Rows are points. Each table stands for the endless flat space through its points: a line for two points, a plane for three, and so on. The two share one point or none. Which?
In the rows, zero is written as 128.

First, 2 rows:
[[131 131 100]
 [145 147  94]]
Second (2 x 3):
[[109 126 108]
 [114 124 102]]
They share: no point

First, 2 rows:
[[134 108 172  89 177 110]
 [125 114 169  91 170 102]]
Second:
[[101 133 159  66 129  84]
 [146 138 194 111 159  84]
 [ 95 125 152  66 137  89]]
They share: [116 120 166  93 163  94]

First (2 x 8):
[[145 111 164 123 124 115 147  86]
 [152 113 158 122 115 119 144  93]]
Second (2 x 8):
[[158 119 154 104 111 111 136 105]
 [154 120 158  96 118 103 135 104]]
They share: [166 117 146 120  97 127 138 107]

First, 2 rows:
[[173 151 148 105 124 158 133  98 178 133 129]
 [148 121  98 100 109 138  93  88 128 168 104]]
Second:
[[167 137 108  78 119 184  99  73 163 140 124]
 [151 145 121  69 145 148  88  59 131 155  92]
 [139 145 142  78 157 118  97  65 119 164  74]]
They share: no point

First, 3 rows:
[[174 176 140 122 100 140 168 140 148 142 102 140 131 155]
 [169 157 138 133  95 140 157 142 160 143 111 139 123 144]
 [148  98 120 156 106 116 106 140 184 132 144 130  87 125]]
Second:
[[154 129 144 140  92 111 120 156 172 146 120 144 124 142]
 [151 129 147 139  84 103 116 161 177 151 116 150 132 145]
 [165 121 140 147 129 142 127 142 148 125 141 117  91 126]]
They share: [161 137 130 139 103 128 137 140 166 137 123 135 109 140]

First, 3 rows:
[[118 115 116 146  83  90 165  76 152 162 103 135 130  98  78 117 137 111]
 [151 120 172 185  88  82 118  96 104 127 147  98 174 123  97 154 167 126]
 [149 111 158 161 100  88 134 102 119 155 135 103 162 127  95 128 148 134]]
Second, 2 rows:
[[145 105 143 156  93  83 146 102 133 172 118 118 149 123  95 114 136 142]
 [142 117 158 144 117 104 137  96 118 148 145  91 164 126  86 129 151 115]]
They share: [144 109 148 152 101  90 143 100 128 164 127 109 154 124  92 119 141 133]

First, 3 rows:
[[157 199 162 103 117 121 118 144 154  86 122 149  71 131 120  92 167 148
  167 135 122 149 148 140]
 [178 145 146 157 162 133  82 107 131  84 135 133 116  88 103  80 135 155
  121 147  81  77 126  93]
 [163 160 159 142 166 126 103 102 149  98 132 124 109  92 123  98 150 161
  124 162 104  86 126 114]]
Second (2 x 24):
[[170 145 142 131 146 137 108 117 137  92 135 141 114  84 121  94 169 173
  129 151 117  91 124 101]
 [168 154 149 135 151 132 104 114 141  92 133 136 109  91 119  93 159 165
  130 152 109  93 127 107]]
They share: [166 163 156 139 156 127 100 111 145  92 131 131 104  98 117  92 149 157
 131 153 101  95 130 113]

First (2 x 24):
[[133 152 134 114 157 129 126 105 100 155 103 150 106 135 161 167 112 115
  102 166 108 108  96 134]
 [133 180 126 118 133 113 142 117 124 115 131 150 130 135 157 163  92  87
  106 166  76  88  72 134]]
Second (2 x 24):
[[108 179 149  78 167 142 151 139  74 168  83 153  84 138 179 173 102  75
   86 155  88 119  54 119]
 [138 144 129 128 132 117 106  99 114 128 133 153 129 138 154 148 122 125
  106 180 113  79 104 139]]
They share: no point

First, 4 rows:
[[116 114  92 143 141 126  97 155 118 150 132 181  71 131  99 169 122  54
   72 162 105 170 116 128]
 [137 167 120 126 200 160 144 109 129 112 150 166 106 115  62 140  96  99
  113 138  99 158 131  95]
 [122 129 100 138 158 136 111 142 123 140 135 178  82 128  89 161 115  66
   83 157 104 166 119 119]
 [137 138 103 133 169 147 121 137 140 133 116 174 108 128  92 160 115  81
   97 155 114 152 114 111]]
Second, 2 rows:
[[147 129  98 133 146 131 108 122 121 142 115 156 105 123 113 185  98  82
  117 158  99 129  93  85]
 [127 139 108 128 171 161 113 157 151 112  85 161 140 123  78 140 133 102
   87 113 144 174 133 125]]
They share: no point

First (2 x 24):
[[148 139 151 135 131 111 110 166  99 170 113  89 104 144 130 122 119 130
  144 162  99 127 104 110]
 [168 139 135 119 135  99 126 130 123 150 137 129  96 132 118 142  83 126
  132 154  63 111  68 150]]
Second (2 x 24):
[[132 124 153 140 105 126  96 181 120 144 149  93 117 156 127 127 113 102
  129 178  75 144 110 144]
 [146 134 149 134 123 114 108 165 110 158 129  97 107 146 127 127 111 120
  137 166  85 130 100 128]]
They share: [153 139 147 131 132 108 114 157 105 165 119  99 102 141 127 127 110 129
 141 160  90 123  95 120]

First (2 x 24):
[[101 117 162 156  96 148 164 160 143 107  89 117 129 121 107 133 110 154
  132 141 134 153 127 133]
 [146 117 167 161 146 153 129 170 173 112 129 167 144 136 137 148 100 139
  172 166 119 148 172 183]]
Second, 4 rows:
[[115  97 182 152 132 191 158 177 198  84 102 111 170 133 128 116  76 164
  141 179 136 190 123 155]
 [114  98 178 156 130 174 151 172 184  93 105 131 155 131 125 124  87 156
  149 172 135 171 136 154]
 [122 121 151 149 118 135 109 136 151 110 135 175 126 144 103 150 128 135
  174 146 131 130 172 175]
 [134 114 174 186 132 124 173 196 134 137  89 165 111 103 149 154 101 136
  153 150 113 123 166 142]]
They share: [128 117 165 159 126 151 143 166 161 110 113 147 138 130 125 142 104 145
 156 156 125 150 154 163]

First, 4 rows:
[[151 140 159 112 118  77  92 154 174 146 160 170 132 131 213 116 106 162
  119 148 174 162  98 155]
 [186 129 155 159 106 110 117 142 138 136 130 184 109 176 158 104 134 172
  115 116 161 125  60 113]
 [161  85 152 117 124 144 119 149 159  94 176 174 111 169 173 122  79 171
  150  97 120 131  72 133]
 [143  73 133  92 151 158 145 127 150  69 178 144 116 152 139 149  60 134
  150 102 103 160 103 137]]
Second:
[[158  69 165 115 116 111 132 127 167 120 174 166  85 152 151 147  80 166
  147 117 145 159 111 137]
 [172  41 188 117 103  96 139 129 170 117 170 163  63 145 137 162  76 167
  168 125 155 164 134 127]
 [156 121 136 125 144 150 113 146 146  99 160 148 134 150 174 114 111 147
  126 106 123 154  61 141]
 [155  82 139 130 153 152 106  98 188 106 193 149  91 174 158 130  94 180
  128  93 122 129  66 163]]
They share: no point

First (4 x 24):
[[152  66 122 223 111 127  74 113  89 133 137 142 143 144 117 131 160 210
  157 133 120 108 144 155]
 [158  94 125 203 131 138  70 100  88 142 135 132 124 120 117 128 153 194
  140 109 101 122 154 140]
 [137 161 144 129 107 145 137  98 119 176 115 194 151 122 156  74 152 134
  174  99 110 134 133 157]
 [163 164 142 147 163 149  87  64 109 170 125 132  92  71 135 109 141 146
  112  58  66 163 180 112]]
Second, 2 rows:
[[134 105 128 187 123 175 128  77  80 187 131 151 125 147 126 119 169 165
  148 112  84 111 126 167]
 [164 159 140 139 123 115  74 119 122 133 119 169 143  87 144  83 133 159
  160  88 120 147 162 125]]
They share: [149 132 134 163 123 145 101  98 101 160 125 160 134 117 135 101 151 162
 154 100 102 129 144 146]

First:
[[ 96 160 176 184  86 133 112 205 108 163 109 153  99  77  84 196 161 136
  118 162 119 220  51 149]
 [123 196 162 201  73 112 133 168  92 146 111 152 110  71  74 222 139 127
  115 174 134 225  66 142]
 [129 182 124 134  87  76 142 122 109 167 145 135 118  96  93 134 176 146
   94 159 140 117 130 117]
 [112 163 141 105 133 108  96 163 110 184 113 132 127 132 112 114 185 117
   93 153  89 134  92 118]
 [ 98 170 143 141  83  77 155 128 127 122 117 134  91  86 109 197 126 190
  150 157 164 146 134 113]]
Second (2 x 24):
[[117 173 143 131  93 104 118 166 120 168 123 131 103 100 106 152 171 143
  104 160 114 146 110 116]
 [ 89 157 163 151 121 112 126 154 100 144 119 143  91 116 110 172 143 131
  128 152 134 162  98 156]]
They share: no point

First:
[[174 112 155 168 113 172 109 120 133 132 123 149 131 111  93 111 145  83
  109  97 131 121 143 127]
 [192 110 143 178 125 190 123 136 137 132 131 131 115  95  73 111 157  65
  117 109 121 107 151 137]]
Second, 4 rows:
[[154 127 206 132 114 137  75 134 101 122 145 137 179 101 132 128 199 100
   70  92 163 111 137 124]
 [173 103 135 189 103 187 114 102 145 136 103 170 119 125  89  99 105  90
  131  93 124 144 143 118]
 [147 112 169 174  83 168  75 127  99 138 133 167 158  92 139 115 170 104
  114 121 139 150 158 124]
 [134 119 142 128  70 109 115  94 137 162 129 185 111 133 108 124 135  80
   90 108  91 115 141 148]]
They share: [165 113 161 163 107 163 102 112 131 132 119 158 139 119 103 111 139  92
 105  91 136 128 139 122]
